Every row gives one point. A path goes straight from each point to the next, and from the last back to the first. The post is the endless flat space through its rows: a point in 2 columns, a line in 3, a plane in 4, and so on, so that a path can go around it. Count how often the path circles the post. Going back the other way cancels.

Post (2 x 3):
[[  4  15  54]
 [  2   3 -22]]
Path (8 x 3):
[[ -9  58  10]
 [-39  34  57]
 [  6  27  10]
 [ 44  28  25]
 [ 35 -19  14]
 [ 12 -45  20]
 [ 46  10  61]
 [ 16  27  46]]
Times around: 0

Post (5 x 6):
[[  5 -15 -25 -54 -41  35]
 [-14  -9  -3  27 -91 -58]
 [-25  -7  10  48  35  -6]
 [-30   4 -31  20  50 -23]
 [ -8  -9   6 -95  25  33]]
Path (14 x 6):
[[ -8 -27 -23 -12   6 -24]
 [ 20 -20  21  -7  -8 -14]
 [-26   8  63  10 -27 -49]
 [-65  11 -29  37 -47  29]
 [-52 -20 -45  55  16   9]
 [ 15 -74 -18   3  -6  -5]
 [  3  -8 -26 -40  29  -3]
 [ 12  56 -45 -21  50 -17]
 [-40  11   1 -15 -18  51]
 [-35 -44  13  -2 -36  26]
 [-80  -3  -5   9  22 -16]
 [-40  24  13  -1  -3 -11]
 [ 27  22 -17   1  -5 -32]
 [  7 -25   7 -61 -10  -2]]
Times around: 1

Post (7 x 8):
[[ 12 -38  78 -31 -17 -37  59 -12]
 [ -7 -17  21  10 -35  63  23  21]
 [  2   4  33  44  63 -11  13 -30]
 [-34  -1   3   0 -34  34 -34  17]
 [-24  -1  40  24 -17   8  -5  45]
 [ -1 -17   7  34  78 -66  51  -9]
 [ -9  -8  35 -39  -5  66   6  34]]
Path (19 x 8):
[[ 23 -30  21  25   6  23  25  40]
 [ -3 -42   4  32  18  55  44  16]
 [-24 -45  89  10 -17  -5  55 -19]
 [-32  31  63  41 -19  21  41  16]
 [ -3  39  17  51  13  -7  25  -1]
 [  2 -14  36  -9 -30   4   9  12]
 [  7 -44  -2  -4   4  46  21  47]
 [-28 -45  50 -14   5 -29 -13  -1]
 [-38  -8  52  10  12  42  10  39]
 [-35  -6  26 -11   1  26  73  43]
 [ 12  21  29 -22 -18   8  55  16]
 [ 14  20  59  64 -45 -13   3  23]
 [  2 -39  11   2 -18  15 -12  42]
 [ -6 -49  79  18   9 -23 -23   8]
 [-23 -21  42  19 -22  58 -13   8]
 [-34   1  55   9  24 -16  14   4]
 [ 12   7  82   2  47 -20  81 -18]
 [  7  15   0  39 -14  -2  27  50]
 [ 25 -20  80  20 -12  11  38  10]]
Times around: 3

Post (8 x 9):
[[ 56 -24  26 -20  10  35 -29 -87  28]
 [ 11 -15 -22 -19  -1   8 -64  14   1]
 [-35  47   7  55 -21 -13  10  15   0]
 [-29   6 -23  50  12 -24   3 -13  33]
 [ 31 -56  20 -37 -20  37 -39 -11  76]
 [-21  12  -7  -7  -2 -55   3  33  22]
 [-31  -6  19  48  22   0  27   3 -13]
 [-17  11 -27  42 -11  -1  61 -17  -8]]
Path (25 x 9):
[[  5   5  10 -29  34 -10  30   2  14]
 [-15 -31 -17 -35  13  35   8  21  46]
 [ 16  15 -35  10  16   6   5   6 -43]
 [ 43   8  -2  -6 -10 -62 -14  27  19]
 [-11  31   1  55  54 -48  -5 -41  16]
 [ 11  -7  20 -41   5  49  13  14  -2]
 [ -3  27  31  -1   4   5 -19 -30  -8]
 [-35 -21  26  41 -47 -12  56 -49  34]
 [-18 -36  45 -45 -14  25 -58  57  14]
 [-12  30 -13   9  11 -17 -12 -21  57]
 [ 26 -12  45  -3  29  31  14   4  18]
 [-19  11  -1  59  23 -46   4  20  10]
 [  9 -30  33 -10 -11   8 -78   3  11]
 [-23  21  21  19 -79  -3  37 -23  76]
 [-23  -4  39  43  -5 -28  -1 -25  31]
 [ 66 -33  39   5 -23  17  39 -27   2]
 [ 40  32 -52 -41  -7 -32 -28  -7  48]
 [ 25  95 -53  24  13 -59  10 -61  17]
 [ 54  18  51  35 -20  83 -68 -11  -6]
 [  7 -57   1  43   8  -6  -9  13   4]
 [-49  29  51  45 -18  -6 -26  31 -17]
 [-50 -44  -8  41 -34  66  12  -9  46]
 [-59 -22   2  61 -25 -11 -16 -14  24]
 [ 51 -27  42  35  46 -14 -21 -80  -6]
 [ -7  35  -3  52 -21   7   0   4  22]]
Times around: 0
